Rows are points. Before rounding, the points of a table are all equally far from one centre. They may lie mostly on one side of it. Write the centre, to within rounding.

Points (9 x 3)
[[ 29 -56 -37]
 [ 26  14 -59]
 [ 44 -43 -14]
 [-41 -32 -22]
 [ 17  20 -57]
 [ 23  15 -60]
 [-40 -31 -39]
 [  7 -57 -51]
 [  1  26   3]]
Centre: [  5 -15 -25]

Points (13 x 6)
[[ -5  -8  46 -16  35  -3]
 [ 34 -20   3  -4  25 -24]
 [ 15 -27  43 -10  18  -4]
 [ 33  -2   3 -13  56  10]
 [ 34  -6  39  14  54  10]
 [ -7 -29   6  49  18  -9]
 [ 47 -20  14  22  44   7]
 [ -4  12  19  41  49 -19]
 [ 11 -48  24  15  43 -11]
 [ 21 -15  53  18  36  -4]
 [ -5 -11  22  22  33 -39]
 [ -6 -42  16  31   7   7]
 [ -1 -33   6 -12  60   9]]
Centre: [ 4 -8 11 13 30  5]

Points (17 x 11)
[[  0  19   6  30  21 -23 -25 -41  41  22  -9]
 [ -3  39 -31  22 -24 -25 -22 -25 -15  24  -5]
 [-34  60  14  27   2 -33   2  -2   5  21  16]
 [-18  46  36  48  -1 -13  -5 -16  -1 -10 -10]
 [ 20  19   8  44  14  -1  -9 -10 -11   8  26]
 [ -9  38  13  20 -18 -39 -29   7  14   7  36]
 [-15  43  32  37  -4 -24 -18 -33 -19 -13  -5]
 [ 20  31  10  -1   5 -22 -30 -11 -30  11 -19]
 [  0  21  11  19 -11 -37  -1   7   0   6 -46]
 [ -8  10   2 -30  13 -12 -11   9   5  19  -8]
 [ -9  32  11  56  17 -12   7 -16  -3  37  -5]
 [-21  -3  28  17  -4  -9  -9 -13  11  13 -41]
 [-21  26  32  48 -12 -25 -19 -18  20  -4  22]
 [ -7  42  -1  24   9 -11  26  15 -10   8  -8]
 [ -8  -2  -5   5  -8  -6  -4  17 -17 -14 -17]
 [-21  53   6  40   8 -11 -42  -6  29  25 -11]
 [-36  36  31  28   7 -18 -35 -18  -4  41   0]]
Centre: [-12  22   2  19   4 -19 -16 -10   4   8  -2]

Points (24 x 18)
[[  8 -21  22 -30  -2  -2   5 -31   0  30   4 -22  -1  14   7   3 -27  10]
 [  9   2  18 -13  -9  15   7 -60  14 -27 -34 -15  44  28   9   5 -14   3]
 [ -5  -7  18 -17 -34  -2  -5 -41 -35  -8  32 -18   4   8 -31   1 -14  -1]
 [ 11  18  33  -4  15  22   4 -22 -18   9 -14 -14  26  35 -29  -4 -12 -16]
 [ 11  15  22 -23  -4 -10   3   7 -12 -19   9 -18  30  -7   3  30  12  23]
 [ -1  13  25  -8  17  21  -5 -47 -31  12  11 -26   6  -6  -3  -4  -9  20]
 [ -6   6  36  -5 -29  22 -40 -28   0   3   4   0  20   3 -29   4 -12  -9]
 [ 17  -2  44   0 -18  17  11 -39 -10   8  23 -29  20  25   5 -25 -20  22]
 [ 24  -7  27 -10 -34  36 -11 -17 -19  -2   5 -22   8  13   4 -21 -38 -16]
 [ 29   7  26 -14 -12  12  31 -36   1 -13  -8 -15 -23  23  10 -22 -20  -6]
 [  4  16  38   9  -5   2 -35 -19  -7  25   1 -10  33   7  -2 -13 -17 -13]
 [ 30   1  23 -12 -25  11  -3  -9  10  15  24   8  12 -21   4 -15  -3  18]
 [  1 -15  34 -30 -32  22   6   0   4 -17 -26  -5  20  -8  -8   7 -12  -9]
 [ 23  -9  48   9  -4  14 -17 -37  -6   7   9  11  24 -25  26   0  -4  -1]
 [ 12  -2  23 -19  -6  50   0  -3  10 -23  -8 -27  13  16   2  -2 -22   4]
 [ 11   6  33  -5   1  29 -21 -42   4   0   6 -16  -4   9 -16   8  27  14]
 [  6   4  27 -14 -23  -2  -2 -44 -22  23  -1 -12  15  -5  -7  -7 -48   2]
 [ 10  -5  22   8  16  31 -13 -42  -1   8   4  -7  26  15 -18  -3  -1  34]
 [  0  -3  16 -14  17  12  24 -34 -14  19 -14 -19  11   9   6   9 -27  23]
 [  7   1  10 -12 -21  16  17  -3 -24   8 -16  -3  37  12  12 -21 -24  29]
 [  0   0  30  -3   9   0 -14  -6 -10  18  36 -16  -4  13   1 -12 -20   3]
 [  6 -13  22  -7  -4  18  21 -18  -2  24 -11  10  26  12  10  13 -40 -15]
 [ 27  11   6  -5 -17  47   8 -24   9   6   9  -1  27  33  26   1   5 -17]
 [-14 -18  22 -10  -5   9  21  10 -12  -5 -19   7  16  19 -20   0 -17  -6]]
Centre: [ 12   1  16  -8 -10   4  -1 -28  -9 -14   3  -3  18  12   4   0  -6  -2]

Points (27 x 24)
[[ 38  -2  23 -23 -12 -35 -20 -12 -32  26   4 -30  -9  20   8   2  19  -3
    2 -51  23  14 -15 -12]
 [  1  -3   4 -20   0   2   1 -40 -26 -39  -4 -21 -26 -21 -20   1   0 -10
    2  -8  60 -24  19   1]
 [  5  16   3 -24 -15   4 -40   2  -3 -19  -7 -25 -17   1  15  18 -12  30
    4 -16  44  -3  23  17]
 [ 12  20  35 -23 -21  13  -9  17 -22  -4  19 -35   0 -31   8  38 -11 -13
   25   1  51 -21  15 -46]
 [ 36  39   2 -33  -4  16 -31   6 -18   9   7   9  -9 -11  -7   7 -25  11
   -1  -8  37 -12  22 -23]
 [ 35  23 -18 -24 -11 -21 -33 -21 -14   3   5 -14  25  -7   0   3   8  21
   -1 -23  23   1   7   3]
 [ 32   9  22 -52 -26  19 -31  -7 -22 -30  17  -6  -3   5   7   1 -23   6
   28 -33  17 -18  24 -20]
 [ 34   8   2 -22 -18  22 -30  -9 -39  -2  10 -29 -10  -2  -3   8 -15  18
   14 -29   6  -3  30 -57]
 [ -7  17  28 -12 -16   2   2 -14  -1   5  -2 -45 -11 -21 -32  19  -5  40
  -12 -17  38 -14   8  -8]
 [ 29  11  -6 -21  29  -9  14  -2 -15  13  11  -4  -6 -20  13  31 -18  -2
   18 -28  34  10  24 -44]
 [  1  53  14  -8  -6  -6  11 -19  -6 -15  18 -24 -13  -6  29  19  -1  17
   -4 -32   5 -12   7  -8]
 [ 19   4  16 -44 -24 -13 -24  25 -29  13  13  -9 -12   8  19  22  27  14
   -2 -10  20   2  21 -29]
 [ 29  22  -5 -45 -40  -2 -20   3 -11  26   0 -31  -9 -19  32   4  23 -11
   15  -8  -3 -16  18 -12]
 [ 31  40   0 -27  15 -23 -26   2 -18   5  -3 -24   1 -28 -10  25  -6  14
    0 -29  31  -6   0 -41]
 [ 18  50  -9 -45 -12  -8  -5  -5 -17  13  24 -40  -3  -5 -13  -7  -2  20
   -8 -35  19  10  36 -42]
 [ 19  14 -31 -21  -5 -29 -27  19  -9  -1  14 -11   5   4 -10  27  -6  -8
   34 -47  32  -4  13 -41]
 [ 18  18  11 -15   9  34  27  12  -7 -24  36 -34  -7 -10  -8   0  12  20
   25 -12  32 -10  28 -42]
 [ 27  31  -3 -33 -20   7  15   2 -36  -8  13 -26 -19 -21 -14   8   5   6
   16 -29  13 -29  33 -49]
 [  8  30  12  -8 -40  -8  12 -16 -27   0  33 -19  -8  11 -18  16 -15  29
  -19 -29  25 -12   1 -21]
 [ 21  10  13 -12 -12   5 -15 -18 -11  -8  10 -10 -10   8  27  21   2  14
   -9 -51  41 -23 -11  -4]
 [-18   0  20  -4 -19  24 -16 -42  19 -15  -1 -29   4  -7  18 -21   0   2
    4 -19  24 -15  38 -32]
 [ 50  43  11 -22   2   9   0 -13  -6  -4 -27 -59  23  19 -18 -16 -30  -4
   -2   3  17 -13  19 -19]
 [ 18  14   4 -26   5 -39   5  -9 -24  17  -5  12  -5   5 -18 -10   5  30
   11 -16  30 -31   1 -22]
 [ 14   3  41 -19   0  31 -31 -18 -14  19   5   2  -7  11  16   9 -20 -18
    1  -9  17   4  30 -47]
 [ -5  15  34 -43 -31  -4  13  -5 -36   1   6  -9  -8 -11 -15   5   1   2
  -30 -27  34  23   2 -37]
 [ -3  32  14 -17 -13  20 -35   4   8 -31  14  -6   3  -9 -21  17 -13  10
    8 -18  32  -3  22 -49]
 [ 21  -7  20  -8 -21   2 -25  21 -13 -45  -1 -25 -12  -7 -21  16  -1  -9
   26 -54  23 -24  17 -26]]
Centre: [  6   2   7 -22  -5  -9  -3   3  -5  -1  12 -38  -8   4  -2 -12 -15 -18
   8  -7  22  -6   3 -19]
